Each row of a before or after table is a point. The points were changed in one or more steps. Then noise was added and the rows were shuffled. The steps act on how far a point lies along the listed directions, d1 being the first. Write out the steps. A step turns or swaps two directions, mirrors them in a line or flattens them onto one, adds a multiple of one to another, or multiplies one. Angles are multiples of 10 degrees, from the lower direction toward the higher: turns from -170 to 170, lines from 10 to 170 but not 90. Use the fewest steps. Two steps may share a direction if one is a turn and the other turns, adds or multiplies; they go together, in the order done. Otherwise the lowest direction goes first.

Directions:
(1): [-51 -35]
(2): [-35  51]
Before, 14 rows:
[[  8  21]
 [ -6  13]
 [-17  11]
 [-10  33]
 [ 37 -13]
 [ -8  26]
 [ 14 -19]
 [ 36  -2]
 [ 33 -12]
 [ -7  13]
 [-11   8]
 [  4  29]
 [  8  22]
 [ 13 -22]]
After:
[[ 57 -41]
 [ 25  -2]
 [ 23   0]
 [ 16 -19]
 [ 23   5]
 [ -5  10]
 [ 50 -39]
 [ -3  19]
 [ 63 -37]
 [ -4  13]
 [-23  20]
 [-14  13]
 [ -2  16]
 [ 14 -20]]
Steps: add 1.5 times d1 to d2

Directions:
(1): [ 40  57   9 -11]
(2): [-55  31  13 -29]
(3): [ 14 -24  60 -25]
Before, 10 rows:
[[-46 -31 -14   0]
 [  9  19  13  -4]
 [  4   4 -18  12]
 [-15 -16   3  -6]
 [-60   2 -11  -7]
 [-32  -3  10  -8]
 [  7 -37 -17   3]
 [ 11   0 -19  15]
 [ 18 -36 -38  44]
 [  0  29  13 -16]]
After:
[[-22  -7 -29  -8]
 [ -2 -43   1   5]
 [ -7 -17   2  -5]
 [  5 -22  23  -1]
 [  5   2 -17  14]
 [  8  13  13  -2]
 [-24   5 -55  29]
 [ 28 -47  16  10]
 [  1   4 -23  14]
 [ 21   2  22  -8]]
Steps: multiply d1 by 0.7; mirror d2 and d3 in the line at 60 degrees

Directions:
(1): [-36   0  26 -40  -7 -56  11  10]
(2): [-28 -11 -44 -38  22  14   4 -47]
(3): [ 35 -60  -8 -34 -27   5   0  16]
(4): [ 48  21  13 -33  54  -8  -6   4]
(5): [ 35  11   1  10 -26 -27  41 -50]
Before:
[[-10  10  11   3   5  -9   2  19]
 [ 36  -6 -25   5  15  28  -3 -31]
 [  5 -23 -27  11  -8  19   1   1]
 [ -4   8  21   7 -13 -16  12  -4]
 [ 19  20   2  11  10   5  -5  -9]
 [  8  10   0  -9  10  -6  11 -16]
 [-18  -9   7  25 -16   5   7   4]
 [  9  -7  -6  19   2  13  -2   5]
 [ 12  12  11   6  -1  -6   4   0]
 [-37 -16  -8   2  -9   9  -1   5]
 [  9  10   0   3  15  -1   7  -7]
 [ 31  -8  -5  -4   8   3   8  -7]
 [ 14   3   8  -6   6 -12  12  -9]]
After (13 x 8):
[[  7   9  -2 -11  12  -4  11 -19]
 [ 39  -5   6   6   3   0   7   5]
 [ 10   2   2 -11  10 -11  12 -15]
 [-16  -9   9  27 -17   4   7   6]
 [-12   5   7  -5  -6 -12  12 -19]
 [ 18 -18  -6  29 -18  12  -1  24]
 [ 12  12  11   6  -1  -6   4  -1]
 [ 28  23  16  24   2   1  -6   7]
 [ 20  -3  12  35  -7   6  -3  25]
 [ 61   3  14  39  -5  16  -6  10]
 [-40 -18 -14  -3  -6  11   0  -2]
 [-17   7   0  -7  10  -5   3   7]
 [ 12  11   5   7  12  -2   6  -2]]
Steps: add 1.5 times d1 to d2

Directions:
(1): [ -4  10  30   4 -44  12  30  -3  -3  12  36 -11]
(2): [-27  60   3  15   8   8 -17 -13  19   6   0   9]
Before, 14 rows:
[[  0  -4   3  -4  -3  -2   8   7  -3   3  15  -2]
 [ -8  32   2   6   5  11  -8  -6   9  10  11  -1]
 [  5 -10 -16   1  41 -18 -13   3   6 -18 -29  17]
 [  3 -15   2  -8  10  -1  -1   5  -3  -2   3  -6]
 [-32  60   7  12  -5   8 -20 -15  12  10   4   6]
 [ 11 -17  -5 -11  -3  -3   7   8  -5   5   5  -5]
 [ -1 -28 -14  -9  34 -13  -7   2  -8  -9 -30  -3]
 [ 13 -22 -12   0   9  -9  -4  16  -9 -10 -10  -3]
 [-11  21  -1  12  -4   4   8   0  11  -2   3   1]
 [-28  57  14  15 -35  16   2  -8   9  10  23  11]
 [  1  13 -10   3  15   1 -18   9   5  -8 -12   7]
 [ 18 -44  -1 -11 -21  -2  25   1 -12  -9  11 -10]
 [  1  -9  21   3 -26   5  16   6 -10  -4  11  -4]
 [  0  -1 -17  -4  24  -9 -21   8   6  -1 -25   7]]
After (14 x 12):
[[ -3  -2  -2  -6  19  -2  -9   2   2  -1  -3  -2]
 [ 17 -20   0  -5  -6   0   4  16  -8  -7   2  -3]
 [  2 -13  27  -5 -50   6  25  -1 -16  11  33 -15]
 [-12  22  23   6 -57  15  26  -1  -5   9  37   0]
 [-16  32 -21   6  25   0 -24 -14  17 -10 -18  11]
 [  1 -33 -12 -10  30 -13  -4   4 -10  -9 -28  -4]
 [ -2   2   4   7 -16   3  21   4   3  -2  11  -5]
 [ -8  13  -2  -1   7  -1  -2   3   4   3   8   3]
 [ 17 -34  -8 -11   3 -10   0  15  -6  -1 -12  -3]
 [  8  -3  12  -1 -17  10  15   1  -5  11  24 -12]
 [ -1  12 -13  -4  14  -3 -11   3   6   5  -6   3]
 [ 21 -45  -6  -7  20 -19   8  10  -7 -18 -16   7]
 [-18  31  10  13  -2   6  -9  -2   5  -4  -5   8]
 [  6  -6 -17   4  19  -8 -14  13  -3 -10 -17   2]]
Steps: mirror d1 and d2 in the line at 30 degrees
